Each row of a before or after table is a point. The points were changed in one or more steps. Then noise was added and the rows were shuffled. The steps act on how far a point lies along the listed directions, d1 being the first. What was done? A step turns or swaps two directions, mirrors them in a line or flattens them onto one, adds a multiple of one to another, or multiplies one. Angles are multiples of 10 degrees, from the lower direction toward the higher: turns from -170 to 170, lines from 10 to 170 but not 90. Use the fewest steps. Two steps may share a direction if one is a turn and the other turns, adds or multiplies; they go together, in the order done. Otherwise the lowest direction goes first.
In the rows, zero is written as 128.

Directions:
(1): [129 172 145]
(2): [ 93 140 100]
(3): [159 140  95]
Before (10 x 3)
[[124  86 145]
 [189 149 154]
 [121  79 135]
 [122 104  98]
 [114 103 121]
 [104 141 183]
 [132 124  99]
 [181 155 150]
 [168  99 146]
 [100  77 151]]
After (10 x 3)
[[133 140 113]
 [136 113 110]
 [100  94 152]
 [135 129 105]
 [136 159 157]
 [149 122 127]
 [143 166 162]
 [139  89 108]
 [129  65 102]
 [146  90 114]]
Steps: turn d1 and d3 by -50 degrees; multiply d3 by 0.7; multiply d2 by 0.4

Directions:
(1): [105 138  95 165 160 146]
(2): [153 105 121 117 128 184]
(3): [125 182 156 126 126 154]
(4): [ 82 118 132  86 145 137]
Before (12 x 6)
[[ 95 173 162 130 129 100]
 [ 98  76 147  57 133 181]
 [114 173 157 139 121 130]
 [127  95 133  78 122 148]
 [ 99  85 109 111 149 173]
 [121  64 118  90 121 148]
 [128 102 135 111 136 178]
 [115  99 117 110 131 118]
 [ 99 167 130 129 118 106]
 [ 85 150 146 108 143 104]
 [117  83 104 103 127 110]
 [103 157 144 151 128 107]]
After (12 x 6)
[[136 147 139 124 124 156]
 [116 105 136  82 127 178]
 [157 117 102 157 108 124]
 [104 147 150  99 129 190]
 [ 96 109 141  95 146 155]
 [172 106 115 157 127 155]
 [108 105 140  85 141 219]
 [130  95 112 158 128 111]
 [135 166 142 111 120 168]
 [154 113 122 167 112 111]
 [174 103 112 174 122 123]
 [112 136 133 101 140 178]]
Steps: turn d1 and d3 by -150 degrees; multiply d1 by 0.4; swap d2 and d4

Directions:
(1): [145 132 156 117 106  74  84 127 124]
(2): [155  89  90 165  92 123 125 118 137]
(3): [127 179 115 152  97 152 104 153 105]
Before (8 x 9)
[[124 152 101 145 109 169 136 159 102]
 [132  87 112 142 127  83 134 109 166]
 [149 127 113 150  76 109  79 127 103]
 [162  68 130 129 115  75 108 102 137]
 [148 146 134 116  94 120 107 125 127]
 [ 91 204 155  87 167 139 124 152 111]
 [114 150 138 156 122 136 122 125 116]
 [100 200 162 101 118 141  85 159 108]]
After (8 x 9)
[[ 93 183 179  77 150 137 105 150 125]
 [114 163 117 130 120 161 127 163  94]
 [136 146 114 145  86 129  87 140  99]
 [165  81 114 151 102  93 113 111 133]
 [ 96 177 165  71 191 121 139 134 126]
 [135  99  89 162 112  88 121 113 160]
 [141 150 137 111 100 129 116 125 130]
 [112 151 147 140 130 140 125 128 116]]
Steps: multiply d1 by 0.7; turn d2 and d3 by 30 degrees

Directions:
(1): [110 151 175 156 125 116 104 151 116 147  88 168]
(2): [183 131 122 132 178 120 124  83 125 137 106 152]
(3): [ 83 153 116 134 140 104 108  90 151 119 169 161]
(4): [136  84 138 189 129 133 103 127 171 111 131 114]
(5): [150 137 140  95 137  75 103 159 147  82 125 117]
Before (8 x 12)
[[129 163 130 138 146 138 132  99 107 159 116 164]
 [165 131 126 110 163 116 111 146 136 117 114 120]
 [127 144 132  91 114 133 136 152 127 125 145 111]
 [142  66 105 152 100 178 156 149 133 117 142  72]
 [ 97 138 129 104 136  98 122 115 122 111 142 136]
 [146 122 127 143 153  89 106 127 159 110 136 132]
 [105 141 124  79 103 118 133 132 144 103 160 116]
 [144 139 105  67 131  98 141 119 137 103 151 124]]
After (8 x 12)
[[104 138 134  98 137  92 120 124 122 105 136 130]
 [135 169 159  77 128  72 116 159 120 114 101 160]
 [131 127 158 131 113 129 112 166 145 117 127 113]
 [108 128 169 131 103 107  98 157 161  98 126 131]
 [109  64 171 247  97 172 105 162 154 134  99 121]
 [166 157 130  74 166  97 113 157 120 114 108 125]
 [143 153 125 103 158  70 111 131 143 106 138 141]
 [135 173  89  85 144 158 173  83  76 170 137 147]]
Steps: multiply d1 by -1; turn d3 and d4 by -20 degrees; add -1.5 times d2 to d4; multiply d5 by 1.6
